Each row of a before or after table is a point. The points were changed in one or more steps. Then noise was added and the rows were shuffled. The steps act on columns, c1 being the first. What was done? A step turns or swaps two columns, mirrors them in a line or flattens them onto one, adds a multiple of one to another, or multiplies or shifts one. Angles are multiples of 10 degrees, from the lower column toward the higher: turns from -170 to 170, lines from 10 to 170 but not 90. Use the fewest steps. Two steps may share a column if one is a turn and the other turns, adds or multiplies; they go together, in the order done. Otherwise the lowest column goes first.

Before (14 x 3):
[[ -1 -29  41]
 [-48 -53 -19]
 [ -8 -32  25]
 [ 20 -52  -4]
 [-30 -37 -45]
 [-21  -3  24]
 [-16 -54  -4]
 [-20 -28  -8]
 [  6 -24  36]
 [ 57 -12  10]
 [-30 -12 -29]
 [ -7   7 -16]
 [ 26  -4  -7]
 [ -5 -35 -49]]
After:
[[-32  48   2]
 [-25  14 -15]
 [  5  -9 -40]
 [  0 -11 -50]
 [ 61  30 -15]
 [ -1  57   7]
 [-11  -1 -42]
 [-22 -24 -20]
 [-15  30 -39]
 [-48  23 -28]
 [-32  14   7]
 [ 23  46 -38]
 [ -4   5  16]
 [ 26  19   2]]
Steps: turn c2 and c3 by 130 degrees; add 0.5 times c1 to c2

Before:
[[-20   3   9   3  -5  -8  -5  -1]
 [  6   0  19  -3   4  19  -5 -10]
 [ -7  -6  10  -7  -1  21   6 -12]
 [ -2  -7  -6 -12  15  -1  11  13]
 [-10 -13  -2  -7   6   5   6  19]
 [-10  -6   5   0  17   8   4   9]
 [ -6   2  -7  -5   4  20 -10   3]
 [-13   0   3   4  -9  -8   1   8]
 [  0 -23  -7   5   8  -9  -2   9]
 [-11   7  -1   4  -6  11  -4 -14]
 [  2 -12   1   6   5   7  15   8]]
After, 11 rows:
[[  6   8   1   5   5   7  13  16]
 [ -6  31  -7 -12  15   0  12  13]
 [  0   8  -7   5   9 -11  -3  24]
 [-60  -7   9   2  -5  -9  -5  -3]
 [-18   8  -9  -3   4  21 -11  -1]
 [-22 -16  11  -7  -1  20   6   0]
 [-31  32   4   0  18   8   4   7]
 [-39  -7   3   5  -9  -7   0   4]
 [-30  20  -5  -6   6   5   6  22]
 [ 18  -3  19  -2   4  19  -5  -4]
 [-33 -18  -1   5  -7  13  -3 -14]]
Steps: multiply c1 by 3; turn c2 and c8 by -60 degrees; add 1.5 times c5 to c2

Before, 10 rows:
[[-50  23  45  -6 -12 -35  14  32  32  52 -60  17]
 [ 26   5 -18   6  23 -25 -10 -17   1 -29  22 -12]
 [ 40  -8  16  28 -24  30   0  13 -19 -25  17 -13]
 [-25   0 -33 -19 -22 -15  27  39  40   1 -38  47]
 [ 39 -27  14  45 -21  15 -17 -18 -48 -23 -38  13]
 [-25  -9 -39 -23 -16 -15  11 -19 -18 -36  38 -19]
 [ 38 -57  35   7  12  33   9  -8 -47   7 -27 -12]
 [-11 -28 -22  -3 -13 -24 -36  -2  32 -27 -16 -31]
 [ 46 -46   7  53  -3   0  -2   7 -59   8   5 -25]
 [ 20 -22  -8  44  -7   1 -12 -43  14   1  31  -6]]
After, 10 rows:
[[-10 -27  -9  -4 -20 -42   4  -5  34 -17  -8 -32]
 [ 16 -21  -8  55 -11  -8  -7 -42  17  15  12  -6]
 [-22  -8 -12 -11 -39  -7   6 -19 -22 -27  45 -18]
 [ 27   5  23  11 -16 -27   7 -19  -1 -19  14 -11]
 [ 39 -58  10  -4  35  30 -33  -6 -46  19 -26 -11]
 [-51  23 -12 -24  44 -17  43  30  18  58 -52  19]
 [ 39  -6 -26  30  15  21 -23   9 -11 -15   8 -13]
 [ 39 -30 -18  30  13   4 -37 -19 -36 -11 -48  14]
 [-23   0 -22 -27 -32  12  42  36  25  10 -30  51]
 [ 48 -46  -7  52   8  -3 -22   7 -56  19 -16 -24]]
Steps: swap c3 and c5; turn c4 and c11 by -20 degrees; turn c6 and c7 by -40 degrees; turn c7 and c9 by -20 degrees; shift c10 by 10

Before, 14 rows:
[[ 28  -1   8 -36  15  -3 -13   0 -12 -30 -13 -14  -9  15  12  -1  14   1]
 [ 20  -1 -10   1 -60  -3   9 -26  13  -8  10  -4 -13  20   5 -31  -6  36]
 [ 10  -8  24 -11   8   7 -16  11 -17  -1 -13   1   8  13 -14   4  -4  13]
 [ -5  -9 -37 -26  -1   0   3 -32   3  -4 -14  -5  28  20 -12  -1 -37   1]
 [ 11   8  14 -21  31 -12 -24 -16   7 -28 -16  -8  13   5 -22  -7   4  11]
 [  9  -6  19  -3  18  -2 -24 -20 -25 -26  -2 -10 -15   9  -9  10  34  -7]
 [  2  11  -9 -12  -3 -12  23 -22  15  23  -8 -22  45  28  -7  -7 -34 -13]
 [ -6   5  20  -6  33 -10 -39  -2 -24 -32 -28 -15   2  22  13   9  23  18]
 [ 22 -14   6  -1 -47  26  10 -16  14 -18   4  12   8  18  13 -28  38  30]
 [ 15 -24  -4 -12 -29   1  33 -30   2  -3 -15 -11  -6   2   4 -36  14  36]
 [  4  31 -29 -11   0   5   7 -10 -21  -5  -2 -16  36  18 -21 -18 -22  12]
 [ 10 -10 -16 -14   3 -18  -2 -26 -15  -9   8  -9  37  11   3 -31 -31   4]
 [-10 -13  14 -45  11 -13 -31 -10 -16 -23  -2 -28   3  14  -9  -8  24  11]
 [ -7  -6 -23  -8   9   0  19  -9  14  -9  13 -30  30   7  -5  -6 -39   4]]
After, 14 rows:
[[  4   8  23 -12  30 -15  -5 -23   8  24   3 -11  13 -17 -11  -7  14   9]
 [ 14  -9  15 -33  16  -3  -2 -10  -2  26  -1 -12 -11 -22  26  -2  23   0]
 [ -7   5 -15 -16 -58  -5   0 -27   2   9  -3  -5 -17   8  12 -31  -4  35]
 [-13  16   1 -29  -4 -10  -6 -21  13 -11 -12 -17  43   4  -8  -8 -39 -17]
 [  7   8 -14 -21  -1   6  -3 -17   6  12 -29 -14  37  -1 -14 -19 -19  12]
 [ -7 -12  37 -20  32  -9  -2   6 -10  24   4 -21   2   5   9  11  32  17]
 [-21  -4  -6 -32   0  -1  -4 -26  -1  15 -39  -3  28 -13 -14   2 -33   1]
 [-12 -11  14  -5 -28   5  -2 -28 -14  -4 -12  -4  -7  -9  14 -39  11  35]
 [ 16 -13  23 -15  10   9   1  -1 -11   4  17  -4   7  -2  -8   6  -7  13]
 [-10 -17  11 -33  12 -13  -6  -5 -15  13  11 -31   5 -31 -13  -5  30   9]
 [ -1   0  -3 -19 -49  24   0 -18   0   3   8  11   8   7  24 -24  43  28]
 [ -5 -18  11  -9  20   1  -4 -24 -13  14  16 -13 -16   2  -4  12  41  -8]
 [-10   3 -23 -10   9   0  -5  -6   1  21 -14 -26  30  -3  -8  -6 -33   1]
 [-11 -14 -14 -18   2 -14  -5 -23  -9  17 -12 -11  36  -6  10 -29 -28   5]]
Steps: turn c1 and c15 by 30 degrees; turn c1 and c8 by -40 degrees; flatten c2 and c9 onto the line at 40 degrees; turn c3 and c11 by 60 degrees; turn c4 and c14 by 60 degrees; flatten c7 and c12 onto the line at 80 degrees; mirror c10 and c17 in the line at 100 degrees

Before:
[[ 29  -5 -21   1 -12 -28   4 -14 -12   8 -12  -9  10   1  13  10  10  11
   29   2  14  25 -10   9  -1 -20   2  11  17 -18  14  -4]
 [ 20 -24  -4  -2  -2   9  -3  16 -18   0   1  17 -30   0 -26 -19 -10 -17
   23   0 -12  25 -12  -1  10   3  -4 -15   8  -4  -9   9]
 [ 26  -9   8  24   5  17   3  11   4  10 -27  -6  10  -7  -8  -4   1  12
  -29 -12   1  14  -5  11 -17   6  10 -17 -21 -19  -4  -8]
 [ 16 -25  -8  10  13  16  28 -32   3  -3 -15   7  12  38   1  -3  -7 -10
   14 -15 -11   4  -3   2  -3 -11   4  22   1 -16 -10  -4]
 [ 10  -7   9   4  -1  17   3 -13 -23 -11   1   0  21  15  -5   0  13  16
    7  17   9  -4  14  -7  -2 -20  16  -4  -8   5 -19  -5]
 [ 19 -10 -22  18  12  19  10   5 -16 -11   9 -22  28   5  -4  -6 -20  10
  -16  -5  16   8  -1 -12  -5 -11  18  -1 -23 -27 -24   3]
 [ -4  -7  23  18 -16  12  27  -7 -16   1   4  19  18  -3 -10  -4  11 -14
   -7  19 -12 -26  -9  11   3   6 -15 -35  -7   3   6   3]
 [-25  -7   3  20   1  16  -6  11 -27  18 -11 -12  31 -27 -13   3  -5  -7
    2  10   1 -10   8  13   8   5   9 -13 -15 -26   2  -5]
 [ 16  -1   0  -2   2   9   7  24 -17  14  21 -16 -26 -26   4 -21   7  11
  -18  17   3   9   8 -21   7   8  14 -14 -11  -6 -24 -23]
 [-16 -24 -32   6 -12   5  19   1   9  12 -14   3 -28  16 -42  17  -5 -15
   32  12   9   2  21  -8 -11  16   1   3   7  -8 -12  26]
 [-16   8   9  36  -3  15  39  44   9   3  -2 -29   0   6 -27  -8  39  13
   13  -2  -6 -19  -6  -7   5 -10 -28 -38   6  -8  -7   0]
 [ -3 -28  15  37 -10  -8   7   7 -20 -14 -17 -18  14  11   6  -4 -17  17
   -3  22   6  -9  33  -1 -10   1   5 -15 -13   2 -12 -10]
 [-16 -17  -1  35 -12  13  -8  22 -14 -10 -13 -21 -25  -3   9   4  18   4
   22 -10  15  16 -11  14  24  -4   7  14 -10 -20   9  -7]
 [-26   9 -13 -18  12   1  22  -8  28   3 -16  -9 -31  13  25  26 -15 -18
    1   5  -7   5  -3  20  11 -15  -1 -26  -5 -28 -22  -6]]
After, 14 rows:
[[-24  11  13 -17  -2   0  23  -9  26  14 -17 -13 -28  11  25  29 -15 -17
    1   4  -9   5  -3  20 -12 -45   0 -26  15 -28 -22 -28]
 [ -4 -29 -21  21  15  -7   8   6 -20  -8 -17 -16  17  11   7  -6 -16  20
   -1  21   6  -9  33   1  32   1   3 -14  -3   1 -11 -36]
 [-19 -17 -12 -10  13  14  -9  21 -13  -3 -13 -28 -20  -2   9   5  20   3
   22  -9  15  18 -11  15  41 -11   8  16  -4 -20   8  18]
 [ 27  -3  19  -1  -9 -28   4 -13 -12  19 -11 -10  11   0  15   9  11  10
   28   2  15  26 -10  10   1 -59   3  12 -17 -19  12  13]
 [ 25 -10   4  25  15  19   3  11   4 -19 -27  -6  12  -8  -6  -2   0  10
  -30 -11   1  13  -5  10  19  17  13 -15  13 -21  -3  -7]
 [ 20 -22  -3  -9  -7   8  -3  16 -19  -2  -1  13 -34   1 -27 -19 -10 -17
   22   1 -12  25 -10  -1   2   7  -3 -17  -5  -6 -11  -6]
 [ 20 -10   3   9  15  18  10   6 -14  21  11 -18  32   6  -4  -8 -21  12
  -18  -2  14  10  -1 -13  17 -33  17  -1  21 -29 -25 -25]
 [-16 -25  27  12  -2   3  21   1   8  20 -14  -2 -30  16 -42  16  -4 -14
   34  11  11   2  22 -10   2  48   3   0 -16  -8 -14  17]
 [-24  -8  10   1  10  16  -9   9 -27 -14  -8  -7  35 -28 -11   2  -3  -8
    3   8   2 -10   7  13  23  18   8 -13   9 -26   2 -12]
 [ 17 -25   9   8  -9  15  30 -31   2  23 -16  10  10  37   0  -6  -8  -9
   15 -14 -13   4  -4   5   7 -34   5  22   9 -16 -11 -14]
 [-15   8 -14   6  -6  18  38  42   8 -28  -2 -28   5   5 -25  -7  39  12
   12  -3  -6 -18  -6 -10  35 -28 -27 -39  -7  -7  -8  56]
 [ 11  -9  -9   4   7  18   5 -13 -20   5   1   4  19  13  -5   2  15  15
    9  15   7  -4  13  -8   2 -60  18  -4   3   3 -18  15]
 [ -5  -7  -9   3  13  11  24  -7 -14 -16   4  22  18  -2 -12  -3  11 -14
   -6  19 -12 -25  -8  12  20  19 -15 -36 -12   0   5  21]
 [ 17  -1   5  -7   7   9   6  26 -15 -18  18 -21 -23 -27   4 -20   7  12
  -19  16   4  10   6 -23   1  25  15 -15   9  -6 -24 -12]]
Steps: add 0.5 times c8 to c3; turn c3 and c10 by -120 degrees; turn c4 and c25 by 70 degrees; turn c5 and c29 by 120 degrees; turn c12 and c13 by -10 degrees; add 1.5 times c17 to c32; multiply c26 by 3
